Each wall is flat, endless, passes through zero and stands at right angles to its row. A trip goes straight from one point to another. List the walls that it crosses, first one first.

Walls:
(1): [ 33 -55]
(2): [-22  13]
(3): [ 17 -34]
(4): [9 2]
(5): [-2 50]
(6): [15 25]
(7): [-17 -60]
(8): [-11  28]
(9): [ -7 -17]
Trips:
[ 27 -27] to [ -3 -66] => 4
[-30  58] to [13 32] => 4
[-19  50] to [10 12] => 4, 2
[29 -7] to [ 18 -19] => 7, 9, 6

Walls:
(1): [  9  11  49 -27  24  52   1  37  -5  56 -30]
(2): [ 70  -3  55 -35 -41 -11  -9   2  12 -51 -10]
(3): [  1  -8 -19  30  16  -6  31  30  34   4 -40]
(4): [ -7   4   7  66  -1 -28  52  10 -52   3  20]
Trips:
[-32   6 -34 -14 -17 -52 -32  21  26  -1 -25] to [ 51   5 -12 -35  -1  -3 -50 -10 -40  14  18] => 3, 2, 1
[ -2 -34 -28 -41 -68 -11  -7  -2  27  29   2] to [ 14  15  10   1 -10 -47  77  15  41  -2  -8] => 3, 4
[-34 -12 -28 -65  76  15 -93  52  13 -17  -4] to [ -3  26  14 -38  10  22 -18  23 -29  26  26] => none
[ 56 -46  22  37  62 -25  -3  29  77 -17  10] to [ 31  -4   0 -10   4   0  52  53   4  -6 -36] => 1, 4
[-29 -19  31  33  13 -16  39 -50  11   3  29] to [ 19 -23 -22 -40 -46 -19 -67  29   5  60  59] => 4, 2, 1
[-16 -14  43 -10 -51   2 -43 -22  20  -2 -18] to [ 32  33   0 -15 -20   5  11  43  34   2 -64] => 3
[-14  41 -23  12   8 -23  -7  -2  16  11  -4] to [ 22  -6 -80  -6  34 -22 -49  37  36  30 -11] => 4
[-23  10 -27 -30 -14 -26  54  18   3 -53 -22] to [  3  55  59  17  18  10  27  -6  39 -54  -2] => 1
[-40 -35 -23  23 -61  58  12  12  -8 -39  28] to [  1   5 -19 -64  18 -22 -15 -34  -5  -3   5] => 4, 2

Walls:
(1): [-70 -34  -5  44  20  -8  25  50  -5   5  -2  20  28 -13  76 -25 -37  23
   7 -25  20  29  -1 -24]
(2): [-31   8  36 -11  44   2  61 -34   5  34 -11  26 -15 -12  -7 -30 -14  32
  52  37 -18 -59 -28  15]
(3): [ -8 -43 -13  30 -22 -19  35  31  11   6 -41  17 -13 -39 -20  25  37  40
 -13 -53   7  28  35   2]
(4): [ 16   5  25  27  26  -5 -26 -19 -33  -2  29 -43 -39  -6  -2 -45  15  -6
  -3  -3  18  -4  32 -27]
(5): [ -1  49 -34  21 -34   6   8  12  12   3 -29   9  15   1  35  34  -3  20
 -11   1  -8 -13 -21  39]
(6): [-30 -53  32  -5  46   1 -15   8  -6  17 -20 -31  17  17  21  -5 -36   8
 -20 -11  21  -2  14 -61]
(7): [ -20    3    3   12  -14  -12   25   -5  -34  -22   12  -25  -19   -5
 -104   22    0   -8   10    2   58   -2  -37  -33]
Trips:
[ 20   3  18  41 -46 -21  14  77  32  -7  -4   3  24 -85  48 -10  17  -5
 -48  28  35  33  19  -8] to [ 29  61  19  31  10   6 -41 -54  -4  -4 -19 -54  37 -59  40 -47 -13 -39
  -6 -18 -16 -24 -30  26] => 4, 3, 1, 2
[ 33  43 -21  -4  32 -34  37  56  27 -41  24  15 -56  -7 -26 -53   7   3
   3  -6   2  11 -16  30] to [-41  -7  -3  52 -22 -16  51   3  -5 -64 -21 -18  30  31  51 -39   0  30
   6  -4 -53  -7  57  16] => 5, 1, 7, 4, 6
[  2  12  68   5 -45  16   4  22  10   9  19  44  -8  21  17 -37  -5 -17
 -25   6 -46 -53 -42  16] to [-10  50 -69  24 -14  13 -54  12   4   3 -14 -21 -45  -2 -82  -8   8 -32
 -24  43  20  13  36  -4] => 4, 7, 2
[-13 -29  -2 -24  10  10 -24  -1  79  39  64   5  55 -20 -27  40  26  10
  12  38 -39 -53  35 -17] to [-29  -3 -45 -10 -10 -40  -6 -71   3 -30  35 -24 -16  41 -21  27  35 -54
   2  29  10   0  -1  73] => 6, 7, 2, 5

Walls:
(1): [ -3 -66  10 -29  21  -9 -28  -2 -22  28  35 -36   4  18 -32   5  -6  35
 -25  14 -12  10  40 -31  -5  30 -36  58   2  38 -67   3  -1  24  30   8
  18   1 -21   7 -15 -27  -2  13  26   1 -17 -49]
(2): [  9   8  32  59   5 -18  54  70 -12 -56 -43 -13 -78  59 -10 -10  40 -21
   2 -25  17  20  49 -48 -54 -18   8   8  -7   5 -45   9 -68   5 -66  -9
 -24  17  63  17  40  -2  -6   7  57  37   7  10]
(3): [  6 -55 -11 -10  -4 -10 -13 -30  40  -7  -3  48  -4   2 -10   6  17  29
  -7  34   7 -64  30 -29 -32  55   6  67 -40  10  11  12 -12 -29  25 -31
  34   0  63  19   0 -19  22  41 -66  10  14 -36]
(4): [-51  23 -19   1 -40  36 -34   7  66 -12  13 -30 -15 -22 -48   6  20 -26
   5 -12  -1  11 -13 -26 -11 -13 -25  32   3  50  27 -32  22  40 -11  55
  21  40 -38 -19 -24  24   4 -17  -6  16 -28  44]
(5): [-13  24 -21  29 -28  22  56  41  12   6 -25   8  23  32  15 -13  26  24
  29  24  -6  18 -17 -18  49  13 -54 -11  -6 -56  71  37   3 -48   1   4
 -25  32 -52   1  17  -3  25 -76  11  -1  -2  48]
Trips:
[ 14  18 -24  16  40  56 -16  11  -9  82  58  26  11 -32   2  39  77 -21
  14   3  30  26  23 -40   8  10 -20 -12 -12  -2  71 -36  10  -2 -20 -13
   8  33  -5  12 -60  -4 -28 -39 -23  16 -22  24] to [ -13    1  -38  -38   -8   33   13  -20  -37  -39   -8   -8  -25   35
    0  -22  -13    7    9  -28  -49  -26  -14 -109    3   17  -61  -34
   -1   14   32  -10  -12   -7  -24   20    0   21  -12  -14  -12  -49
   85  -36  -29  -11   18  -75] => 3, 1, 2
[ 41  21  12  -9   6  35  12   4 -28   2 -21  58   6 -33  19   1 -39 -27
   8  26 -27 -50 -62 -61 -19 -24 -23  12   5  41  29 -24  -3 -13  36  -3
 -27   5 -33  16 -26   9  -4 -22   4 -30  57 -24] to [-45 -21 -62  14  -7  22 -39  63 -22  26 -40 -15  45   1  48   9  -4  30
   1   3  24 -15  -2  26 -72  62 -17  22 -36  -1  11  -6 -17 -20 -31  42
 -11  50 -10  16 -54  19  -6  31  11  54   7 -14] => 4, 1, 2
[ 14  50   4 -37  -9  11   6  15  -5 -38   6  12 -15  -1 -60  17 -19  -8
  41  38  32  56 -27  10  16   7 -27   4  12  73  18 -14 -16  49 -11  23
 -37 -34 -26   6  41 -26  30  26  -1  28  10  31] to [-61  -7   0 -13  11 -13  41 -47  -8 -20 -24  11   8  39  23 -22  67 -31
 -19  54  -6 -39 -18  10  27 -22  -1 -20  23  31 -30 -45  60  48 -27  43
 -40 -35  44  15 -18 -20 -32  -1 -16 -35 -24 -22] => 5, 2
[ 61  14  23  42   0   1   6   9  39  -2 -10  35   9 -13 -31 -36 -13  58
  -9   8   1  29 -19 -66 -36   6 -31  21   0 -16 -41 -11  19 -34 -15   1
   1   7  13  33  58  42 -19  41 -52  -7  15  44] to [ 21 -40  14 -59  50 -30  -3 -20  38  27  -6  -6  32 -17  -7   0 -18  49
  -4 -56  37 -25 -15 -29 -61 -35 -14  38  40 -30  11  20 -58  56  11  16
   6  33  40   1   8  29  51 -27  37 -34 -65 -29] => 1, 5, 4
[ 30  14  -3 -13   0  17  37   7  -5 -19  47   5   1  46 -39 -83 -22   3
 -15   4  16   5  41  -4  17  17  28  20  -2   9  10  -4 -32  18  38 -31
 -15 -28   7  13  -6 -16 -24  30  -4 -19   9  -8] to [  8 -23   7  14 -25 -74  19  -5 -25  49  18 -31 -16 -26   1 -27  31   0
  44 -15 -17  15  29  50  -8  12   3 -21  20 -14  14  66 -22  32  -4 -17
  35  17   1 -29  -5  24  23  31  10  27  29  20] => 3, 1
[ 31  -6  -4 -49  -4  56 -10 -22  10  11  -7  15 -34   4  -4   7   1  30
  46  42 -42  19  42  -3 -24  51   0  41  -7 -26 -32 -44  21  -3  12 -42
  12 -62 -36 -33  39  34 -50 -38  37  67 -17  47] to [-27 -59  -7  -4  25 -54  58 -22  21 -42  40  -2 -48 -38 -10 -26  30   2
 -11 -50  36 -55  12 -16 -43   0 -29   9 -28  14 -12   6  -6  -1  17  22
 -44  37 -56   0  31  -1  17  -8  -8 -10  16  38] => 2
[  30   67   50   23  -23   44   -3  -14  -21   15   31  -10  -15  -32
   22  -46  -18   28  -17   49    2 -101  -36  -37  -12   20    3   62
    5    7    1   11   -5   26    9    5   46    2  -26   13   12  -57
  -28   80  -20  -15  -48    8] to [-18  17  11 -26  13  16  -9  17 -37 -14 -38 -14 -22 -30  -2 -33  70  12
   7  62 -47   9 -37  24   4  42  -3 -63  -7  -8  32 -20 -40 -23  21 -16
 -41  58   9 -25 -22  27 -54 -13 -32  -8  54  -9] => 1, 4, 5, 3
[ 34 -17  -8  48 -85  22 -27  16  18 -23 -12 -21 -25 -14 -16 -55 -37 -46
 -74  29  29 -64  14 -36 -15 -73  37 -16 -38 -62 -40 -12   2 -21 -50 -41
 -26  18   2  54  27 -36  19   3  40  32  71  -2] to [ 21   6 -39   7 -49   5  -7 -26   8  22 -25  19  26 -27 -23  13 -36 -46
 -36 -33  42   1 -71  45  26  15  35   2  -8  -7 -40   8 -67  27  26 -14
   7   1 -14  27 -42  -1  11  35  25 -17   9  -4] => 3, 2

Walls:
(1): [ -5 -45  36  11 -25 -73  47  20   6   9  35 -19 -34 -24 -66 -15  21  -4
  30  37 -38  12 -89  11  23 -16 -23 -12  60 -21 -17  16  -7 -44 -19 -26
 -12  -5 -55  28  -8  44  -2   0 -25  23  59 -55]
(2): [-22  42  57  62 -23  16  55   9  23 -44  21 -57  49 -19  -6  20  26 -16
 -18  10 -66 -27 -46  62 -21 -44   4 -33  12  -8  13 -82  -7 -17  14 -27
 -79 -30  55  51  45 -20 -30   0  31  42 -15 -21]
(3): [  1  -8  18  13  44  -7  11  25 -18 -22   5 -43 -32   1  28  37  37   4
  21  21 -16 -36   8 -36  -2  17  26  27 -14  25 -15 -31 -36  19  27  10
 -51  28  -2 -14  30 -56  39  -8 -34  -4   4  20]
(4): [ 12  19 -10 -24 -42 -14 -15   1 -20 -29  -4   5 -14  -5  47 -45   2  37
  36  76   8 -30  47   1 -25  15  16  21  18  35  -5  -6 -25  83  12 -24
  -4  23 -58  -4   4 -13   3 -23  59  42 -14  -1]
(5): [  5 -40  36  62  29  10   4 -19   1 -34 -27 -32  41 -33 -21   8  25  -5
  -3 -34 -14 -41 -42  16  21  -6   8 -11 -33 -13 -61  36  31  11  14  -2
  -7  -1 -35 -24  35  20  16 -11 -16  -5  25 -12]
(6): [-14 -35  56  17  26  42  -6 -57   3 -33 -31   9 -38 -44 -20 -17  21  -6
  -7 -45   9   4   2 -35  10 -26  38  34 -24  38 -56   9  14   5 -23 -17
 -42  31   3 -70 -36  22  53  -2  -9  21  -5 -52]
(7): [ -9  14   7  17  28   9 -17 -27  -8  27   4 -60  16 -55  88  -5  37 -23
 -26  56 -66 -46 -18   2 -12 -32  -9  -9   8  22  22  -8  -5   4   3  -3
  14  12  -6  -5 -18  11 -73 -13 -26  -8  14 -51]
(8): [ 45 -18  45  -6   2  58   8  53  -2 -18  54   3 -36  73  -6 -12  25 -35
  20  48 -30   5  16  73 -13  49 -18 -21  -3  -9 -11 -16   3  16 -39  21
 -12 -23 -42  -6 -23 -23  61   7 -21 -10   0  13]
(9): [ -8  19  38  27  52  39  19 -14  58 -19  20 -12  33   7  54  -9   6  55
 -30 -12  29 -18  36 -25 -45 -12 -23   6 -14 -11  40  16 -26   1 -10 -25
   9 -32   7 -39 -71 -22 -37 -52  25 -34 -19  25]
(10): [ -6  21 -31  41  69   6   3   8 -35 -34 -12 -32 -17 -13 -10 -46 -13  73
  24  56 -18  21  12  45  -2   7  47  38 -27  19 -23 -16 -76 -38   8  43
  -2  29  27 -38   0   9  -5  61 -20  -9  19  29]
(11): [ 26  43  15   6  32 -24  11 -42  -5  20 -62   7 -24  47  51   8  29   2
  -3 -27 -32 -38 -21  13  -3 -50 -31   2  32  26  16 -20  23 -21  17 -10
 -23 -33  62 -13  -5 -26  -9   8   4  -5  65 -29]
Trips:
[-44 -33  25 -27  45  17 -11  40 -45   8 -19   2   8 -11 -23  28  34  17
 -46 -25  32   2  17 -14   6 -15  55   6 -17  18 -95 -18   9   0 -13 -30
  16  46   8  15  38 -26   0 -38 -64  76  -9  27] to [-14  -7   4 -32 -25 -15 -10   5 -22  26  49  19   7  33 -44  24   6  -5
  -1  44  15  40 -58  11   2 -20   0 -89   6 -62  21  62 -39  23  -4  -3
  12   6  -9 -23 -13  23   2 -44   1 -43 -28  -9] => 10, 1, 8, 3, 6, 5
[-14 -14  14  31 -19  13 -23 -44  -9 -26  35 -17   0 -25  15   2  12  15
  21  -2   7 -15  -3 -32 -47  33  16  -8   8 -58  17 -45  32   2  39 -20
  21  14 -26 -59  -7 -14  28 -29  96  11  -3  48] to [ -3 -37  41  28 -40  32 -53 -18  43  36 -38  47 -26  38  -3 -18   4  23
  55   6  52 -70  10 -10 -24 -47 -37  23 -19 -17 -49  -9  16 -29 -45 -32
  46  18  11  10   9 -32 -13   5  45 -54  76  70] => 2, 3, 11, 8
[ -1 -31 -10 -22  34 -14  -1   7   8 -18 -14  51  -4  -4  27 -24 -24 -24
 -50 -21  33  51   7  -1 -15 -26   9  32 -10 -50 -25 -48  -5 -41  40   5
   7  15 -45  22   7 -11  14  19  -2  10   3  -5] to [-24 -29  60  -6  33  59   9 -26 -13 -15 -56  21 -15  13  10  10  -7 -45
 -43 -28  32  -2  24 -29 -34 -22  40   3 -31   1  15  -1  -2  38 -70  -2
 -18  40 -49   1  -3  48  67 -21 -16  33  12 -10] => 10, 5, 8, 3, 9, 4

Walls:
(1): [-61 -38 -35  28 -20  11  16  -7 -35 -57  32  39 -37 -66 -14   2  -9  23
  39 -15  27 -55 -22 -34  38   4  32 -12  -2  29 -11 -12  13 -59 -66  42
 -27 -18  -5 -31   8  61  -1 -31  24 -52 -51 -26]
(2): [-39  -5  38  -3  14   8  -6  -3   7  10  50 -41   7  -4 -24  58  11 -29
 -10  10 -45 -46  16 -18  51 -58 -44 -13 -42  15 -14 -32 -34  10 -50  24
  38  -2  26 -82 -11 -16  37 -22 -69 -29  13  -7]
(3): [  9  18   5  14 -15  -2  32 -21  22  -5   9  44  28  28 -33  13 -50 -75
   0  28 -35  70 -10   5   6  35 -18 -19  17  18   7  -1 -33 -42  -2  51
 -54  31   5  23 -33  25  10 -17  10 -47  -9  18]
(4): [ -7   4  52  13 -11   6  45 -16 -21  -6  37  -3  15   1 -13 -37   2 -58
  45 -71  -9  54   2 -43  40  10  -9 -12  27 -24 -24  21 -14  11 -33  -8
   0  -8 -32  14   4 -30 -34  -7  -1 -32 -14  18]
(5): [-13 -12  -1  -6   9 -21  11 -11  14 -22 -11  -8 -64 -32   0  65  73  42
 -27 -39  47  -8 -21 -54   5  28  -4  -1 -61 -28  -8  27 -16 -46  -4  37
  18 -54  11 -22 -13  19 -26  -3  63  29  24  20]
(6): [ 31  26  13 -27  49  46  -8  41  11  19 -63 -13 -36  41  -3  19 -54  -2
  50  31  10 -45 -14  24  31  10 -13 -10  17  -4  62  24  21   2  54   7
 -10 -21  69  64   4  34  46 -16   1 -20 -23  -6]
(7): [-10  20   7  27   6   3 -76  48  40   7 -28  35  19  -3 -20  42  19  26
  17  55  26   0 -15   0 -10  -6 -41   7   5  16  -1  36 -34 -26 -38  31
 -10  -1  20  -3  19  49  48  43 -27 -13 -32   0]
Trips:
[-30 -29 -10  -6  39  -1  -2  30  18 -11   7  -9  -6 -13  12 -49  15  -8
 -27   6  39  33 -29  -7 -21  49 -27 -21 -31 -28  29  -9 -26 -13 -29  37
  35  31  30   6 -25  34  24  -4  -4  12  -8   9] to [  7 -20 -44 -14  18 -27  -8 -40 -37  43  -7 -12  -6  -8 -58  23 -21  -4
 -20 -65   1 -56  10  60  -8 -24  -4 -35  14  21 -29 -15 -53 -13 -27  24
   6  16  26  -4 -30 -40 -30 -42  82  42  27  -6] => 6, 2, 7, 3
[-16 -13  -3  13 -22  28  44 -11  47 -73   1 -18   6   2   7  13 -16  44
  26  83   7  22 -38  30  31 -82   0   3 -28 -93  63 -19 -18  66  -1  10
   2 -13  24 -17 -13   0   2  26  21 -15  -8  37] to [  17   16   43   35  -44 -102   22   38  -37   19   -7   -9  -70  -35
   41    0  -28  -21   19  -19  -53   44    6  -48    3  -32  -16   30
   47   11   18  -20  -86   -6   31    4  -36   15   12   20   76   -2
   23  -44   24   31   -1  -27] => 3, 5, 4, 7, 2, 6
[ 20  71 -39  -5  50  23  18  33   3 -28 -35 -25 -20  15 -27  37 -43 -20
   8   6  16 -11  44 -31  -8 -14  52 -29 -20   4 -14 -15  22  13  93  44
  -7 -10  43  14  30   8  44  -4 -20 -74  68   3] to [-19 -55   6  -7  26  40 -27 -16  -2 -31  -9  -4 -11  35   2  49  -7 -18
  -5  18  20  27 -18 -45  -5  26 -24  -5 -21  36 -40  48  54   2 -21  13
  45  71  28 -16 -30 -45 -30 -21  -2 -10  71 -57] => 5, 6
[-10   9  11  -5  17  22 -41 -20  16 -45  36 -39  -2 -40  17  -2  60 -35
  26 -34 -32  71  29 -52 -36 -12  18 -19 -15  30  12   4 -31  25  16 -30
  22 -20 -17 -11 -29 -32  -6  15 -25  16  24   6] to [-34  11   7  24  44   3 -39 -47  -6   4 -65 -45   6  -4   7  -7  33   7
 -46 -36   0 -10  45  -5  42  20 -20 -65  30 -36  -3  49 -35 -50 -18  35
   9 -19   5  38  -6 -12  29  -4 -12 -48  43  -7] => 7, 6, 3

Walls:
(1): [-52 -50   1 -41  52  13  47   9 -16  -3   3 -21   3  60 -17  51 -26 -15
 -61  70   8  -2  13   9  48 -27 -35 -26  21   0  34  12   3  30 -50 -51
 -22  16  -8   1  16   2 -11   3 -45 -36  18  -6]
(2): [  2   0   8  -2 -12  46  26   9  -4  12 -16 -15  15 -15 -24  21 -32   7
  21  -8 -21 -61   9  42  26  11  33 -29   8  29  30 -44   9  15  25   5
 -16 -48 -33   1  53 -20  -5  25 -16  21 -45  16]
(3): [ 36  39 -13 -29   3 -28 -50  11  37 -53   0  -6   9  15 -48 -18 -20 -15
  28  38  43   9  46 -37  18   4  -9  26  44  -5   4 -51  -2  36  44  29
  34  -9 -16   2 -28 -27  30  30 -19  -1  26 -39]
(4): [ 42  57 -70   9  31 -32  70  12  15 -11  -7  -9   5  -5 -22 -33  11  -1
 -28 -43 -27 -29  11  15  37 -10   3 -11 -18 -23  -9  26   1   4  10  40
  -6 -20 -25   0 -21 -10 -37  27  -4  85  47   1]
(5): [ 17  15 -14  17  11 -31 -47 -25  24   2  15  27 -30  44  55 -23 -51 -38
  13  20  74 -54  81  61 -54 -76 -31  18 -19  27 -15 -16 -54   0 -27 -44
  53  -1   3  -2  41 -18  16  13  -3  28   6 -22]
(6): [ 50  -4 -11  49 -29  13  -2 -48   2  -1   7  -9  14   4 -20  53  -8 -23
  37  -5 -14  29 -24  10 -13  29  -1  11  15 -51 -10 -24 -10 -12  55 -41
   7  21  18  13   4 -57  97 -26 -30 -32 -10 -37]
(7): [ 10  -2   2 -22  14  15 -41 -48   9  26 -45  83 -38   7  64   0 -12 -15
 -22   3   9 -25  12   4 -26  59 -46 -28 -18  17  72  10 -15 -15 -24  25
  27 -13  17  22  22 -15  -1  -8  54  40  24  -5]
(8): [ 30  -8 -11  19 -40 -42  -3  11 -58 -29 -29  29 -33   0  26   0  14  13
   9   7  34  12 -26 -37  17   1  29  23 -42  50 -22  20  11 -12  27  39
  12 -22 -47   3 -14 -14  15   4  21  39 -51  21]
(9): [  8 -84  35 -12  -9 -24 -30 -29  -5 -56  -1   5  49 -17  -2  59  -4 -11
 -16  35   5 -36 -20  49 -11 -22  23  35 -21  -7 -23   5   2  22  38  27
  44 -34 -23  17 -17 -15   7  -9 -53 -55  -8   1]
(10): [-24 -47 -21  12  18  29   9 -82 -13  29 -22  -5 -13 -13  20  -3  23   6
   0 -12  21 -19 -18  11  -3 -61  41 -24  28 -20  40 -10 -63   5  21 -59
  -1  32  44   8  12   9  84 -10  -2  13 -19  -1]
(11): [ 17   9  37 -12 -68  10 -43  15   4 -30 -43   1  24 -59  -7 -35 -19 -54
   7  -4 -54 -36 -16  -6  15  22 -13  39  29  43  -8  57  -5 -22   4  70
 -39  19 -11   9  18  -9   5 -46  -1  61 -41  17]
Trips:
[-13  -2 -51   3   9  21  -4  33 -33  74   8  16  25 -80  52 -13 -50  11
 -46   7 -10  23  -2  25  22  -1 -22  -7  20 -15  22  21 -19 -47   0 -28
  14 -10  25  18 -27 -41  42 -16   4  49 -19  -6] to [ -46  -16   34   -6  -52   -5   63 -105  -14  -34  -44  -19  -33  -54
    3    9    8    9  -61   18  -17   19  -19   42  -17  -24  -44   13
   86   21   -4  -51   19   25    1   30   37   60   32   20   18   23
   36    5   31  -19   18  -82] => 2, 1, 4, 5, 9, 3
[ 25  46   7 -17  18 -49  45 -58  -1  15  -8 -37  21   7  41  13   8  31
 -34  -2 -50  23   9 -21 -46  33 -31 -26  31   9  61  12 -13 -23 -10   6
   6  -2 -23  38 -19  14   7 -12  43  29  23   2] to [-32 -25  12 -24 -65 -33  16 -38   1 -44 -44 -26   4   2  23 -40  25  12
  53  21   8  29  -1 -17 -48 -20 -29  12 -29 -24 -17  57  32  40 -57 -20
   9 -52  35  -6   6  43 -14  30 -16  81 -11  49] => 11, 8, 10, 5
[ -5  49   5   6  19  18  -3 -18   1 -51  17 -37   9  30   0  -8 -25   0
   8  -5  11 -36  46  39  35  22  21  14  27 -40 -27  34 -23  60  19  11
 -19 -27  23  12  30  19 -60  31  35   9  41  23] to [-19 -12   6  10   3   2 -19 -36   6 -11  -3 -32 -27 -37   1 -13   4   1
  48  44  69  19  84  27  11 -43 -15 -11  -5 -12 -20   1  -6  10 -33  29
 -53 -88 -23 -13 -35  -9   6  27   9  23  24 -45] => 9, 8
[  7 -29 -28  15  39  48 -31  11 -36  -4  72 -21  18 -22 -44 -65  -5  10
 -50  42 -22  41   7  10   7   4  21 -42 -34 -11  -6 -53  28  26 -57  20
 -83  -8   3  59  49 -55  77 -18 -17  23 -34  18] to [ 17 -17  -8  -1  -1  35 -21   5 -10  -7  22   2  63 -35 -85 -29  -9  32
  56 -26 -65  18 -13  26 -16   5 -14   2 -12 -31   1  11  12  40  38 -32
 -25 -25   5 -56 -57  14  -8  -7   7  86   0   8] => 4, 1, 3, 10
